Every row gives one point. Each copy is the shape, with its points in the same order, turned, moved and blurred by noise. Is it also mirrored, or only turned?
In the rows, zero is written as 128.

Shape:
[[167 118]
 [ 99 177]
 [134 137]
 [120 129]
 [148  80]
 [172 215]]
Copy 1, 6 rows:
[[ 78 149]
 [168 166]
 [119 153]
 [131 139]
 [ 78 105]
 [127 236]]
Copy 1 is: mirrored
Copy 2:
[[142  90]
 [105 175]
 [135 128]
 [143 138]
 [183  94]
 [ 48 119]]
Copy 2 is: mirrored
Copy 3 (6 x 2):
[[161 132]
 [ 93 193]
 [125 151]
 [115 140]
 [142  94]
 [163 227]]
Copy 3 is: only turned
Copy 4:
[[177 158]
 [ 85 171]
 [137 155]
 [128 139]
 [177 113]
 [129 244]]
Copy 4 is: only turned

Shape:
[[ 75 126]
 [228 118]
 [148 127]
 [110 146]
 [192 160]
 [147 148]]
Copy 1, 6 rows:
[[ 81 115]
 [221 175]
 [148 144]
 [126 114]
 [198 125]
 [162 117]]
Copy 1 is: mirrored
Copy 2, 6 rows:
[[106  75]
 [113 229]
 [121 148]
 [125 112]
 [145 189]
 [132 141]]
Copy 2 is: mirrored

Shape, 7 rows:
[[152 125 131]
 [156 141 100]
 [145 170 110]
 [ 30 109  82]
 [146  94 204]
 [108 107  82]
 [123 121 108]]
Copy 1, 7 rows:
[[151 146 136]
 [159 140 106]
 [141 173 101]
 [ 34 107  91]
 [134 143 217]
 [108 105  95]
 [123 126 117]]
Copy 1 is: only turned
Copy 2, 7 rows:
[[147 138 133]
 [139 174 113]
 [129 190 141]
 [  7 120 118]
 [171  78 166]
 [ 85 135  98]
 [105 140 116]]
Copy 2 is: only turned
Copy 3 (7 x 3):
[[145 163 124]
 [140 184  96]
 [132 208 114]
 [ 17 137 119]
 [177 114 178]
 [ 85 150  88]
 [108 161 115]]
Copy 3 is: only turned
Copy 4 (7 x 3):
[[144 119 127]
 [134 104  90]
 [103  93  94]
 [ 71 217  70]
 [167 140 185]
 [132 163  60]
 [130 143  87]]
Copy 4 is: mirrored

Shape, 8 rows:
[[153 108 150]
 [115 139 134]
 [100 119  31]
 [102 163 166]
 [145 112 161]
 [107 244 133]
 [140 118  98]
 [124 117 161]]
Copy 1 (8 x 3):
[[113 119  99]
 [132 144 143]
 [229 124 146]
 [102 162 162]
 [101 121 102]
 [133 248 170]
 [166 131 112]
 [105 121 129]]
Copy 1 is: mirrored
Copy 2, 8 rows:
[[119 107 164]
 [136 150 143]
 [ 83 166  54]
 [162 171 173]
 [132 106 173]
 [127 249 182]
 [ 92 132 123]
 [145 125 164]]
Copy 2 is: mirrored
Copy 3, 8 rows:
[[144 162 127]
 [147 117 156]
 [129  36  93]
 [149 136 193]
 [144 165 140]
 [218  78 223]
 [151 114 110]
 [133 156 150]]
Copy 3 is: mirrored
Copy 4 (8 x 3):
[[161 105 153]
 [115 141 125]
 [125 151  37]
 [ 92 143 169]
 [139 107 158]
 [ 71 225 174]
 [146 141 101]
 [118 112 152]]
Copy 4 is: only turned

Shape, 10 rows:
[[ 95 162  65 177]
 [119 187 124 137]
 [128 161 103  83]
 [160 123 153 154]
 [ 49  62  94 178]
 [105 135 163  55]
 [108 100 130  70]
 [113 174  87 148]
 [117 130  61 152]
 [187 169 151 165]]
Copy 1:
[[ 56 118  89 198]
 [ 95 177  82 165]
 [ 90 168  78  99]
 [169 147 109 156]
 [ 82  91 202 169]
 [106 207 126  79]
 [100 156 137  72]
 [ 82 144  82 165]
 [ 77  90  91 152]
 [176 160  54 169]]
Copy 1 is: only turned
Copy 2 (10 x 4):
[[139  81  93 195]
 [ 92 120 138 169]
 [109 173 118 157]
 [109  98 128  86]
 [231  74 135 136]
 [132 201 180 122]
 [156 185 141 112]
 [120 112 108 181]
 [150 106  82 162]
 [ 49  97 123  99]]
Copy 2 is: mirrored

Shape (9 x 4):
[[ 94 131  97  75]
 [ 98 160 131  49]
 [138 102 110 103]
 [115 174 193 162]
 [ 41  64  54 133]
 [127 109 130  70]
 [157 117 172 112]
 [174 150 118 129]
 [104  77 187 162]]
Copy 1 (9 x 4):
[[104 118  86  88]
 [ 97 159  79  59]
 [157 123 103 114]
 [ 93 206 161 156]
 [ 82  33 105 141]
 [142 143 100  67]
 [166 168 143 100]
 [165 177  93 143]
 [129 125 201 139]]
Copy 1 is: only turned
Copy 2:
[[ 92 112 100  99]
 [103 151  95  75]
 [138  95 133 110]
 [114 194 191 163]
 [ 38  29 125 138]
 [135 111 131  76]
 [165 142 167 109]
 [173 135 121 149]
 [112 122 225 128]]
Copy 2 is: only turned
Copy 3 (9 x 4):
[[ 44 121 136 120]
 [ 59 126 175  87]
 [ 82  87 121 141]
 [175 158 123  92]
 [ 10 127  36 140]
 [ 71  78 146 113]
 [139  80 134 114]
 [128 114 153 165]
 [146  91  57  89]]
Copy 3 is: mirrored

Shape:
[[125 134 124 122 128 126]
 [115  88 157  82 204 213]
 [111 130 136 139 197 205]
 [139  82 144 110 183 171]
 [156 141 115 143 120 131]
 [ 86 137 130 146 142  80]
 [106 110 137 173  79  76]
 [143 157 189 117 159 192]
 [173 179 125 207 113 160]
 [ 85 121 116 141  64  94]
 [146 153 125 136 106  83]
 [ 79 141  89 132 102 114]]
Copy 1 (12 x 6):
[[125 136 112 112 127 106]
 [100  85 141  61 153 202]
 [ 71 142 164  98 141 194]
 [129  86 142 104 150 192]
 [152 160 117 131 126 112]
 [ 91 105  93 164 140  84]
 [138 105 108 187  94  62]
 [108 145 199  69 151 135]
 [143 211 164 169 112 126]
 [129 102  81 151  75  64]
 [153 141 109 144 142  71]
 [ 99 133  65 129  84  96]]
Copy 1 is: only turned
Copy 2, 12 rows:
[[139 120 117 129 131 136]
 [146  43 152  71 216 143]
 [129  91 102  91 229 154]
 [168  64 121  94 188 123]
 [163 133  85 127 131 149]
 [106 148 119 146 136  89]
 [126 131 100 204 105 103]
 [166 117 153 117 202 178]
 [170 167  44 159 163 182]
 [ 98 126 107 187  89 127]
 [156 162 112 145 100 122]
 [ 79 128  98 139 104 135]]
Copy 2 is: only turned
Copy 3:
[[121 113 144 120 136 128]
 [135 147 125   7  72 137]
 [162 168 100  65  92 132]
 [147 105 132  52  80 128]
 [148  98 137 141 134 154]
 [120 116 139 144 143  65]
 [109  92 165 196 108  89]
 [165 169 176  69 112 161]
 [199 136 125 181 122 178]
 [ 71 104 153 184 118 108]
 [134  93 168 157 163 123]
 [ 80 118 115 162 142 115]]
Copy 3 is: mirrored
Copy 4 (12 x 6):
[[113 130 104 125 113 117]
 [107 108 183  66 154 203]
 [ 92 114 140 104 188 193]
 [135  91 161  94 145 150]
 [136 130  92 148 125 123]
 [ 74 114 104 127 132  64]
 [ 92 122 124 187  99  55]
 [133 184 153  98 155 169]
 [149 169  73 196 176 124]
 [ 75 128 110 178  68  79]
 [127 144  84 142 108  69]
 [ 64 102  79 153  95 114]]
Copy 4 is: only turned

Shape, 12 rows:
[[149  96  62 120 173 183 161 159]
 [ 98 185 141 160 110 163 176  99]
 [ 93  85  56 113 127 140  98 122]
 [ 90 191 144  85  98 131  87 174]
 [152 138 122 136  84 115 130 196]
 [169 175  90 110 124 159 138  92]
 [ 67 173  74  81  79  74 178 160]
 [177 190  59 105 180 113  87 105]
 [112  97 164 155 129  67 141 126]
 [102 194  62  89 145  62 115 119]
 [ 87  99 111  63  87 106 127 173]
 [183 147 167 131 203 137 164 197]]
Copy 1:
[[139  82 173  98 164 164 185 180]
 [ 54 130 157 168 131 125 186  90]
 [ 73  77 117  75 109 164 131 176]
 [102 192 118 152  82 165 109 131]
 [149 131  93 171 102 141 160 169]
 [107 125 177 103  93  99 177 117]
 [100 157  35  96 114 165 176  92]
 [127 163 163  58 121  68 133 160]
 [114  73  91 178 156 111 106 117]
 [102 170  82  55 132  99 127 115]
 [128 104  77 122  91 200 119 130]
 [200 143 175 177 189 132 140 140]]
Copy 1 is: mirrored
Copy 2 (12 x 8):
[[196 127  60  80 147 168 149 144]
 [135 182  86 163 108  69 174 126]
 [140 172  53  83 111 170  78 123]
 [130 180 173  86  78  87  98 130]
 [152 107 129 130  94 105  92 181]
 [220 167  84 136  91 104 128 100]
 [127 149  66  53  56  38 100 160]
 [246 182  96 100 143  94  66  85]
 [ 91  95  84 143 138  89  83 103]
 [177 182  76  62 109  43  57 104]
 [108 118 103  57  58 127  83 131]
 [186  73 153 112 185  98 155 126]]
Copy 2 is: only turned
Copy 3:
[[149  89  68 111 106 151 215 177]
 [110 144 141 203  75 195 159 124]
 [145  63  98 108  74 101 175 101]
 [ 61 143 121 135  88 105  89 142]
 [120  97 143 167 121  97 132 195]
 [176 159 101 150  59 149 151 156]
 [ 72 154 177 154  60  63 196 138]
 [188 182  46 143  92  88 142 128]
 [139 105 177 163 173 122 154 101]
 [126 185 109 149  77  51 166  99]
 [ 88  93 169  88  97  84 153 143]
 [123 157  91 145 204 165 162 201]]
Copy 3 is: only turned
Copy 4:
[[159 110 134 158 163 207 213 149]
 [ 77 131  85 143 108 121 145  93]
 [155  52 145 152 156 183 117 166]
 [115 150  65 127 133 131  88 212]
 [177 122  76 159  96 114 157 194]
 [136 134 105 101  94 198 144 120]
 [ 76 103 154 134  80 109 139 229]
 [167 174 153 125  92 229 105 148]
 [177 119 148 150 139  64 123 128]
 [117 148 181 131  82 166  89 191]
 [143  77 121 112 151 110 134 227]
 [186 222 110 150 159 127 204 151]]
Copy 4 is: mirrored

Shape:
[[143 166 115 122 140 201 138 154]
 [159  89 128 129  71  20 162 141]
 [ 99  99 105 102 153 223  77 132]
 [148 111 106  52 155 132 142 131]
 [139  81  86 107 112 131 114  48]
 [168 128 207 152  97  86  80 106]
 [181 157  60 129 111 123 123 173]
 [126  92  57  97 208 113 148  89]
 [ 69 112 128 100 115  63 123 111]
 [155 153  97 106 138 158 155 102]
 [122  90 242 131  86 135 194 149]
 [162 102  90 162 201 172 115  93]]
Copy 1, 12 rows:
[[149  87 181 109 101 107 117 182]
 [175 152  13 158 170 138 101 104]
 [ 91 121 196 151 116 109 193 187]
 [169 168 153 131 178 138 148 169]
 [152 198 143 201 112 107 165 136]
 [122 131  83 136 140  46 111  54]
 [183  80 132 182 146 135  82 163]
 [131 208 162 178 171 130 112 211]
 [ 97 181  88 132 133 178 119 111]
 [179 151 164 136 112 108 111 168]
 [136 148  30  44 109  74 160 130]
 [119 160 163 179 142  45 116 212]]
Copy 1 is: only turned
Copy 2:
[[138 175 174 144 128 142  71 160]
 [102  88  72 185 106 106 160  43]
 [131 147 220 109 188 116 110 182]
 [121 109 145 133 122  53  81 141]
 [140  96 171  82 104  87 182 134]
 [176  53  98 174 150 170 155 124]
 [131 135 182 154 102 131  75  62]
 [109 125 143  37 132  59  99 110]
 [ 48  73 115 126 148 121 144 122]
 [131 145 159 116  83 116  96 144]
 [129 149  37 217 169 125 157 179]
 [183 156 158  52 147 116 101 118]]
Copy 2 is: mirrored
